Every row gives one point. The points of each table are mixes of a few directions, plus a little noise. Count the directions of each table, and those that both share. Where both have some left over, give the other angles between the two spaces (their principal angles), to ten degrees, smallest first.
In the rows, zero is written as 128.

First (4 x 2)
[[156 109]
 [ 60 174]
 [143 117]
 [150 113]]
Second (7 x 2)
[[146 130]
 [152 129]
 [ 82 123]
 [ 73 121]
 [ 79 123]
 [159 131]
 [206 137]]
Directions: first 1, second 1, shared 0; angles 40

First (8 x 6)
[[150 137 152 133 112 160]
 [175 149 179 140  95 196]
 [168 147 172 138  99 187]
 [148 137 149 133 114 158]
 [118 123 117 125 135 113]
 [ 83 108  79 116 160  61]
 [115 122 114 124 138 109]
 [ 69 100  64 113 170  41]]
Second (9 x 6)
[[128 127 128 126 129 127]
 [125 118 136 120 136 116]
 [121  99 152 109 152  94]
 [150 219  55 190  51 237]
 [125 119 138 120 137 116]
 [126 122 133 124 134 120]
 [122 103 149 110 148  99]
 [137 168  95 154  94 174]
 [116  80 167  94 170  70]]
Directions: first 1, second 1, shared 0; angles 60

First (10 x 11)
[[130 182  99 146 142  89  90 140 145 117 123]
 [135  78 144 136 128 157 167 135 168 134 124]
 [132 110 142 162 134 132 180 109 169 146 141]
 [116 139  88  82 126 132  87 167 185  75 131]
 [ 88 116 106  67 132 146 104 168  70 129 144]
 [134  87 144 146 124 124 110 164  64 148  84]
 [ 91  96 128  99  64  98 134 105  89  81 145]
 [175 168 167 126 169 186 133  84 100 187 127]
 [108 172 116 162 134  81 145  99 110 148 158]
 [170 132 146 154 126 136 129 108 180 116 104]]
Second (11 x 11)
[[135 139  61 165  75 141  87 138 171 149 146]
 [128 128 130 126 130 128 129 127 127 127 127]
 [130 131 111 138 114 131 117 130 139 133 133]
 [130 131 111 137 114 131 118 131 139 134 133]
 [121 119 188  95 175 117 165 119  90 110 112]
 [130 131 111 138 114 131 117 130 139 133 133]
 [140 145  20 188  44 149  61 144 197 161 157]
 [128 128 130 127 129 128 129 128 127 127 128]
 [114 109 249  61 222 105 202 111  51  91  96]
 [129 129 121 132 123 130 124 129 133 131 130]
 [122 120 178 100 167 118 159 121  97 113 114]]
Directions: first 6, second 1, shared 0; angles 60

First (10 x 20)
[[105 124 102 117 116  85 109 116 146 137 157  97 121 194  69 145 113  70
  108 129]
 [137 124 150  20 135 111 123 131 106 182 178 149 167 169 117  69 101 101
   17 161]
 [ 80 135 103 162 131 126 113 120 141 119  97 121  97 121 122 158 147 127
  160  96]
 [ 95 132 117 192 142 135 138 134 159  91  97 100  87  95 120 174 151 130
  181 115]
 [ 58 135  95 159 137 112 109 118 152 120 105 107  87 136  99 166 147 106
  149  97]
 [155 120 177 144 169 141 192 164 166  86 149  80 114  78 112 141 130 117
  116 193]
 [189 127 144 113 106 158 124 125  82 143 119 181 171 109 192  87 119 185
  141 120]
 [229 114 182 156 134 157 191 157 134  83 149 110 151  80 152 122 115 154
  154 190]
 [148 134 126  76 104 147  95 112  70 178 116 202 172 134 188  73 121 176
  106  97]
 [ 84 135  84 140 107 106  87 104 126 141 112 133 116 169 111 146 132 113
  148  83]]
Second (11 x 20)
[[137 151  85 234  96 139  97 128 152 130 108  91 146 115 148 133 157 111
  215 116]
 [161 131 160 101 142 140 149 151 133 146 159 117 161 109 138  85 124 113
   80 180]
 [ 87 164  45 214  79 126  44 106 133 176  94 119 152 151 151 116 165 101
  200  70]
 [156 112 142 145 130 113 160 133 149  87 148  93 112 141  90 163 111 110
  145 154]
 [160 143  88 186  80 125  88 118 129 151 134 111 170 157 139 112 132 105
  180 118]
 [119  99 179 115 181 126 203 145 153  51 125 109  60  90  90 191 118 148
  119 153]
 [138 113 163  49 144 133 147 128  96 136 139 171 132 128 138 108 107 159
   70 136]
 [116 141  68 194  83 113  76 105 133 142 114 112 138 169 122 141 138 103
  193  87]
 [ 65 130 152  53 175 133 137 137 124 150 124 153 105 103 129 109 137 136
   44 130]
 [128 113 168  53 154 147 152 127  86 124 112 193 116  98 160 117 117 194
   84 117]
 [141 108 158  66 143 113 156 128 119 117 152 139 119 148 102 131 101 130
   79 147]]
Directions: first 4, second 5, shared 4

First (9 x 32)
[[107 142 100 117 144 116 120 121 175 119 112 104 123 147 108 127 119 112
  119 133  88 158 130 149 130 129  90 120 117 141 102 135]
 [129  98 176 138 106 143 154 146  28 133 144 185 130 165 153 158 130 148
  123  96 131  40 145  99 126 111 170 178 196 140 126 110]
 [162 156 133 157 131 139 115 113 141 135 126  96 125  70 137 132 139 161
  151 111 191 153  96  93 152 146 162 102 103  89 188 122]
 [124 102 135  96 131 110 115 146 113 149 144 145 142 132 116  96 121 100
  140 155  99 139 146 140 119 124 120 110 141 130 103 144]
 [131 118 122 126 113 135 142 121 142 114 138 139 127 109 143 115 141 121
  111 161 162 127 132 152 104 125 122 138  88 132 132 127]
 [167 177 126 165 145 133 100 116 146 145 103  78 128  89 118 140 123 167
  173  77 155 164  84  80 169 159 162  82 133  89 188 126]
 [ 97 109 138 111 133 124 132 122 132 124 160 128 114 122 139 141 142 125
   96 148 143 128 147 123 139 103 114 155 112 123 113 116]
 [160 138 112 142 110 136 137 140 118 123  87 150 149 153 117 102 108 116
  156 121  97 110 115 161  88 153 135 111 144 156 128 147]
 [ 76 113 113  99 139 115 136 124 155 111 138 128 115 166 120 141 128 103
   85 149  85 132 157 155 125 103  76 158 120 153  73 124]]
Second (8 x 32)
[[148 126 132 139 113 137 138 136 101 127 115 150 138 138 132 121 122 130
  141 120 126 102 124 134 109 137 146 129 144 139 135 133]
 [153 139 122 152 110 145 144 126 121 115 106 140 133 128 137 127 127 138
  136 118 144 106 114 139 107 142 145 131 124 138 148 129]
 [141 109 143 119 119 125 126 147  86 145 131 157 144 139 125 107 119 118
  149 130 110 109 136 129 115 131 144 119 159 134 121 138]
 [  7 137 113  77 207  85  90  91 238 123 186  27  69 125 107 198 149 126
   48 139 101 225 159  88 231  71  36 154  88  91  72  95]
 [117 114 140 113 133 119 123 139 106 140 138 138 131 146 122 128 123 120
  130 125 102 120 141 121 134 120 126 131 155 131 110 129]
 [135 138 124 145 120 139 140 124 125 116 113 133 127 137 133 138 127 137
  126 115 132 111 121 132 120 133 134 138 130 137 136 125]
 [159 140 120 151 109 144 141 124 128 117 108 137 135 115 137 118 129 136
  139 127 155 116 111 141 104 145 146 123 112 133 154 132]
 [164 121 130 127 113 130 123 136 119 140 128 142 146  96 131  88 128 119
  155 151 153 137 120 140 105 144 148  98 112 120 149 143]]
Directions: first 5, second 3, shared 3
